Every row gives one point. Two turns around zero, p and q, are shown by what they do to some points. Write where each new point lands after one turn and then the other. Backwards means that the second turn is done in reverse. Each puzzle has new turns, and all numbers are rounded.

Turn p:
[ 0.18 -0.08] => [ 0.20 -0.02]
[-0.24  0.48] => [-0.38  0.38]
[ 0.06 -0.40] => [ 0.18 -0.36]
Turn q:
[ 0.36 -0.04] => [ 0.30 -0.21]
[-0.24 -0.29] => [-0.35 -0.14]
[ 0.27 -0.05] => [ 0.21 -0.17]
[-0.39  0.38] => [-0.16  0.52]
Where do these land?
p, then q: [0.22 0.47] => [0.30 0.42]
q, then p backwards: [-0.18 -0.08] => [-0.18  0.08]
q, then p: [-0.36 -0.29] => [-0.41 -0.22]
p, then q: [ 0.33 -0.09] => [ 0.31 -0.15]

Turn p:
[-0.20  0.25  0.11] => [-0.29  0.18  0.00]
[ 0.58  0.03 -0.02] => [0.45 0.09 0.36]
[-0.30 -0.57 -0.16] => [ 0.02 -0.51 -0.42]
[ 0.14 -0.14  0.18] => [ 0.04 -0.18  0.20]
[-0.21  0.43 -0.11] => [-0.22  0.42 -0.13]
Turn q:
[-0.02 -0.31  0.00] => [-0.09 -0.19 -0.23]
[-0.30  0.39 -0.10] => [-0.14  0.44  0.19]
[ 0.07  0.38 -0.19] => [0.22 0.34 0.15]
[-0.20 -0.18 -0.22] => [-0.14  0.11 -0.30]
[ 0.45 -0.28  0.51] => [ 0.15 -0.70  0.19]
Where do these land?
q, then p: [ 0.20 -0.10 -0.15] => [0.27 0.02 0.01]
q, then p backwards: [ 0.59 -0.03 -0.25] => [ 0.37 -0.30 -0.42]
q, then p: [-0.02  0.42 -0.02] => [-0.18  0.19  0.33]
q, then p: [-0.48 -0.13  0.45] => [-0.53 -0.27 -0.30]
p, then q: [-0.28 -0.15 -0.04] => [-0.08  0.11 -0.29]

Turn p:
[ 0.01 -0.46 -0.06 -0.37] => [ 0.07 -0.48  0.11 -0.32]
[ 0.38 -0.45  0.22  0.52] => [ 0.08 -0.46 -0.21  0.64]
[ 0.08  0.23  0.22 -0.34] => [ 0.35  0.19  0.20 -0.16]
[-0.15 -0.02 -0.08  0.03] => [-0.17  0.01  0.02 -0.04]
[ 0.33  0.24 -0.38  0.02] => [ 0.11  0.18 -0.50 -0.14]
[-0.26  0.16  0.40 -0.13] => [0.07 0.19 0.48 0.05]
[-0.39  0.30 -0.32  0.28] => [-0.52  0.38 -0.11 -0.02]
Turn q:
[ 0.22 -0.23  0.22  0.19] => [ 0.22 -0.02  0.37 -0.07]
[ 0.22 -0.25  0.00 -0.20] => [ 0.07 -0.29  0.09 -0.24]
[-0.21  0.86 -0.24  0.14] => [-0.02  0.62 -0.66  0.22]
[ 0.04 -0.17 -0.16  0.25] => [ 0.21 -0.12  0.08  0.23]
[-0.28 -0.21  0.19 -0.38] => [-0.48 -0.18  0.13 -0.15]
Where do these land?
q, then p: [ 0.05 -0.22  0.01  0.40] => [ 0.20 -0.04 -0.03  0.41]
q, then p: [ 0.08  0.63 -0.18  0.41] => [ 0.07  0.50 -0.59  0.03]
q, then p backwards: [-0.23  0.05  0.17 -0.28] => [-0.31 -0.02 -0.25  0.07]
q, then p: [ 0.31 -0.17  0.11  0.07] => [ 0.35 -0.13  0.06  0.03]
q, then p backwards: [-0.22 -0.28 -0.11 -0.60] => [-0.25 -0.53 -0.40  0.04]

Turn p:
[-0.34  0.58  0.18  0.62 -0.16 -0.06] => [-0.15 -0.04  0.08  0.66 -0.12 -0.64]
[ 0.24 -0.08  0.08  0.33 -0.21  0.32] => [ 0.08 -0.09  0.14  0.41 -0.19  0.30]
[ 0.20 -0.12  0.15 -0.34  0.52 -0.29] => [ 0.22 -0.09  0.13 -0.48  0.50 -0.01]
[ 0.00 -0.28 -0.44 -0.23  0.04 -0.29] => [-0.05 -0.14 -0.46 -0.39  0.05  0.13]
[-0.06  0.31 -0.11 -0.01  0.03  0.17] => [-0.04  0.29 -0.08  0.19  0.08 -0.08]
[-0.08  0.30  0.01 -0.04 -0.35 -0.23] => [ 0.16  0.10 -0.15  0.03 -0.30 -0.36]
[ 0.05 -0.72  0.13 -0.32  0.14  0.37] => [-0.21 -0.05  0.33 -0.42 -0.01  0.68]
Turn q:
[-0.09  0.12 -0.14  0.35 -0.01 -0.08] => [ 0.19  0.24 -0.15  0.23  0.06  0.04]
[ 0.37 -0.54 -0.35  0.14  0.43  0.21] => [ 0.39 -0.66 -0.32  0.06  0.17 -0.29]
[-0.43 -0.09  0.38  0.33 -0.21  0.14] => [-0.28  0.12  0.04  0.55 -0.31  0.12]
[ 0.26  0.23  0.47 -0.01 -0.24  0.14] => [ 0.03 -0.03  0.48 -0.02 -0.22  0.37]
[ 0.12  0.33 -0.40 -0.39  0.07  0.33] => [ 0.01 -0.08 -0.33 -0.57  0.08  0.31]
[ 0.09  0.26 -0.05 -0.54  0.33 -0.10] => [-0.21 -0.06  0.08 -0.50  0.43  0.07]
[-0.03  0.31  0.11  0.12 -0.35 -0.22] => [ 0.07  0.46  0.22  0.01 -0.15  0.11]
[-0.29 -0.62 -0.02  0.00 -0.02 -0.41] => [-0.20  0.00 -0.02  0.24 -0.06 -0.73]
Where do these land?
p, then q: [ 0.87 -0.02  0.25 -0.11 -0.06  0.24] => [ 0.48 -0.57  0.31 -0.07 -0.13  0.48]
p, then q: [-0.29 -0.19 -0.24  0.06  0.06 -0.12] => [-0.24  0.07 -0.30 -0.02 -0.01 -0.22]
p, then q backwards: [ 0.22  0.50 -0.46 -0.62 -0.48 -0.18] => [-0.08  0.18 -0.88  0.26 -0.51 -0.11]
q, then p: [-0.34 -0.08 -0.19  0.28 -0.16 -0.07] => [ 0.03 -0.04 -0.36  0.30 -0.05 -0.21]
p, then q: [-0.34 -0.14  0.34  0.16 -0.01 -0.01] => [-0.33  0.10  0.23  0.24 -0.13 -0.17]
p, then q: [ 0.43 -0.04  0.19 -0.22  0.16  0.48] => [ 0.05 -0.32  0.17  0.03  0.05  0.62]
p, then q backwards: [-0.35 -0.17  0.06  0.14  0.24 -0.33] => [-0.03 -0.31  0.05 -0.42  0.26 -0.03]
q, then p: [-0.19  0.14  0.07  0.32  0.25 -0.01] => [-0.14 -0.08  0.00  0.36  0.27  0.02]

Turn p:
[-0.26 -0.47 -0.19  0.03  0.15 -0.43  0.10  0.36] => [ 0.22 -0.38 -0.42  0.40  0.14 -0.03 -0.26  0.24]
[-0.22  0.05 -0.02 -0.05 -0.57  0.21  0.21 -0.31] => [-0.33 -0.13 -0.04 -0.14 -0.51 -0.15  0.07 -0.35]
[ 0.04  0.33  0.20  0.29  0.34 -0.50 -0.26  0.45] => [ 0.24  0.36  0.17  0.43  0.29 -0.25 -0.06  0.56]
[ 0.09  0.05  0.39  0.43 -0.06  0.14 -0.25 -0.34] => [-0.05  0.21  0.53  0.28 -0.04  0.08  0.12 -0.35]
[-0.25  0.33  0.40  0.10  0.13  0.46  0.01 -0.16] => [-0.59  0.13  0.42  0.00  0.03  0.16  0.19  0.02]
[ 0.25  0.08  0.30 -0.28 -0.21  0.22 -0.48 -0.37] => [-0.03  0.12  0.47 -0.37  0.18 -0.22 -0.04 -0.49]
[-0.14  0.22 -0.43 -0.01  0.42 -0.06  0.13  0.03] => [-0.11  0.31 -0.42 -0.02  0.11  0.26 -0.10  0.28]
[ 0.23 -0.37 -0.45 -0.06 -0.22 -0.12  0.00  0.54] => [ 0.57 -0.35 -0.23 -0.15 -0.21  0.01 -0.33  0.26]
[ 0.24 -0.21 -0.21 -0.46  0.01  0.08  0.54 -0.18] => [ 0.06 -0.28 -0.49 -0.43  0.02  0.14  0.37 -0.16]
Turn q:
[ 0.76  0.00 -0.25  0.36 -0.03  0.36  0.16 -0.13] => [ 0.71  0.09  0.28  0.21 -0.21  0.14  0.48  0.11]
[-0.12  0.02  0.37 -0.90  0.08  0.15  0.15  0.18] => [-0.32  0.30 -0.08 -0.80  0.26 -0.30  0.11 -0.18]
[-0.32  0.12 -0.08  0.03  0.05 -0.17  0.09 -0.35] => [-0.13  0.06 -0.11  0.26 -0.09 -0.16 -0.23 -0.31]
[-0.19  0.19 -0.28  0.06 -0.09 -0.25  0.26  0.26] => [-0.32 -0.05 -0.35  0.22 -0.17 -0.01  0.22  0.07]
[-0.04  0.32  0.02 -0.26  0.22 -0.63 -0.46 -0.18] => [-0.27  0.15  0.03  0.27  0.27 -0.60 -0.40  0.31]
[ 0.18 -0.51 -0.27  0.38  0.10  0.37  0.00  0.17] => [ 0.51 -0.43 -0.07  0.02  0.11  0.42  0.21 -0.01]
[-0.15  0.22 -0.09  0.43 -0.02  0.37  0.10  0.13] => [ 0.14  0.17 -0.22  0.15 -0.22  0.51 -0.01  0.00]
[ 0.18 -0.46  0.20 -0.15 -0.42  0.26 -0.40 -0.15] => [ 0.29 -0.37  0.41 -0.50 -0.15 -0.03 -0.25  0.07]
[-0.30  0.08  0.38  0.03  0.11 -0.46  0.10  0.08] => [-0.61  0.05  0.11  0.16  0.21  0.03 -0.13 -0.07]
Where do these land?
q, then p: [-0.02  0.33  0.27 -0.36  0.22  0.43 -0.06 -0.66] => [ 0.00  0.74  0.16 -0.27  0.25 -0.44  0.16 -0.23]
q, then p backwards: [ 0.04 -0.15 -0.26  0.10  0.08 -0.68 -0.01  0.01] => [-0.43 -0.19  0.45  0.00  0.00 -0.30  0.15  0.17]
q, then p: [-0.12  0.36  0.25  0.18  0.29  0.51 -0.26  0.14] => [-0.11  0.39  0.33 -0.51  0.04  0.18 -0.15  0.26]
p, then q: [ 0.40  0.23 -0.09 -0.39 -0.12 -0.21 -0.33  0.34] => [-0.18  0.13  0.13 -0.11  0.33 -0.48  0.22  0.44]
p, then q: [ 0.13 -0.35  0.12 -0.05 -0.21  0.03 -0.11 -0.19] => [ 0.17 -0.11  0.34  0.03  0.05 -0.17 -0.08 -0.23]
p, then q: [-0.18 -0.24 -0.42 -0.08 -0.10 -0.06 -0.10  0.12] => [ 0.29 -0.28 -0.09 -0.05 -0.04 -0.15 -0.19  0.27]
q, then p backwards: [-0.36 -0.10  0.18  0.39 -0.33 -0.11  0.43  0.14] => [-0.34 -0.18  0.02  0.27 -0.06  0.49  0.30 -0.30]
p, then q: [ 0.25 -0.03 -0.42  0.14 -0.34  0.49 -0.18 -0.20] => [ 0.22  0.18  0.25 -0.50 -0.41 -0.26 -0.25  0.01]
p, then q: [-0.14 -0.05  0.37  0.07  0.50 -0.39  0.62  0.32] => [-0.08 -0.24 -0.37  0.35  0.23  0.55  0.60 -0.10]
